Each point is reached from the start by the listed moves, each made once or not at all, plus a little noise. Say if it took an odd or an even number of moves. Then give how often each move was made.

Moves:
(1): [1.65 0.61 1.09]
(2): [-0.33  2.44 -2.07]
Start: [ 0.35  0.52 -0.03]
Points:
[ 0.01  2.99 -2.13] -> odd (0, 1)
[ 1.64  3.57 -1.02] -> even (1, 1)

Moves:
(1): [ 1.30  0.85 -0.39  0.44  0.53 -0.68]
(2): [ 0.05  1.65  0.92 -1.62 -0.10 -0.42]
(3): [ 0.88 -1.82  2.67 -0.99  0.51  2.60]
(4): [-1.07  0.55  0.90  1.56  0.54 -0.84]
(5): [-0.01 -1.41 -0.88 -1.06  1.71 -1.71]
(6): [-0.08  0.60 -0.55 -0.93  2.24  3.18]
Start: [-1.65  0.66  0.53 -0.07  0.11 -1.89]
Points:
[-0.81 -1.12  3.01 -0.99  0.50  0.72] -> odd (0, 0, 1, 0, 0, 0)
[-0.31  2.38 -0.40 -3.20  4.34 -1.58] -> even (1, 1, 0, 0, 1, 1)
[-0.88 -0.81  3.27 -3.82  2.26 -1.43] -> odd (0, 1, 1, 0, 1, 0)
[ 0.68  0.31  2.39 -1.56  3.33  3.35] -> odd (1, 0, 1, 0, 0, 1)
[-1.95 -2.03  3.41 -0.66  3.00 -1.84] -> odd (0, 0, 1, 1, 1, 0)

Moves:
(1): [ 1.33  0.15  0.03  0.78 -0.27  0.51 -0.79  0.45  0.74  0.08  0.94  0.45
  0.55 -0.08]
(2): [ 1.55  2.35 -0.50  1.42  0.41 -1.14  0.41  0.39 -0.44 -0.70 -1.57 -0.36
  0.67 -1.21]
(3): [-0.44  1.69  2.35  0.12 -0.12  1.26 -0.05 -0.57  0.91 -0.06  1.36  0.33
  0.83  1.31]
(4): [-1.06 -0.03  0.62  2.64  0.31  0.04  0.37  0.62 -0.30 -1.16 -0.20  1.67
  0.53 -0.56]
(5): [-0.05 -0.89  0.74 -0.31  2.25  1.41 -0.04 -0.32  1.13 -0.93 -0.54  0.45
 -0.02  0.64]
(6): [-0.82 -0.16 -0.97 -0.75 -0.51  2.11  1.03 -0.27 -1.18  1.13 -0.10  0.94
  0.42 -0.87]
(7): [ 0.55  0.55  0.08 -1.23  0.05 -1.32  2.16  1.12 -0.33  0.59  0.64  0.80
 -0.52 -1.12]
(8): [ 0.03  1.31 -0.73  0.15  0.10  0.67 -0.57  2.48 -1.01  1.58  1.60 -1.01
  0.53  0.54]
(9): [-0.65  1.22 -0.72 -0.29  0.04  0.71 -0.51  0.68  3.19  0.93  0.06 -0.26
  0.19  1.01]
(10): [ 0.44 -0.98 -0.67  0.59  0.73 -1.52  0.39 -1.01  0.45  2.19 -0.47 -1.02
 -0.80  0.65]
(11): [-1.54  0.74 -1.49 -0.44  1.12  0.46  0.42 -1.29  0.14  0.44  2.61 -0.10
 -0.59 -1.43]
Start: [ 0.65 -0.03  0.37  0.90  0.10  0.09 -1.43 -0.41  1.30  0.77  1.68  2.18
 -0.20 -0.30]
Points:
[ 2.56  4.39 -2.13  1.46  1.45 -2.63  0.60  3.11  3.39  4.98  1.83  0.21
 -0.09 -0.55] -> odd (0, 1, 0, 0, 0, 0, 1, 1, 1, 1, 0)
[ 2.44  1.12  0.73  0.44  1.99  1.28 -0.73  3.55  2.02  2.01  4.34  2.92
  0.07 -0.52] -> even (1, 0, 0, 0, 1, 0, 1, 1, 0, 0, 0)
[-0.06  2.17 -0.90  2.69  1.11 -1.50  0.45  3.55  3.17  4.76  3.23  2.65
 -0.37  0.19] -> odd (0, 0, 0, 1, 0, 0, 1, 1, 1, 1, 0)
[ 1.98  4.38 -2.30  4.02  1.00  0.34  1.23  4.13  2.16  5.50  2.46  3.27
  1.50 -2.07] -> even (1, 1, 0, 1, 0, 1, 1, 1, 1, 1, 0)
[-0.39  1.02 -3.45  0.44  3.72  4.50 -1.41  0.09  4.73  6.00  5.94  1.56
  0.21  0.30] -> odd (1, 0, 0, 0, 1, 1, 0, 1, 1, 1, 1)
[ 0.13  3.14  2.54  3.92  2.57  3.55  0.30 -0.92  1.48 -1.18  0.35  4.98
  2.33 -0.76] -> odd (0, 1, 1, 1, 1, 1, 0, 0, 0, 0, 0)
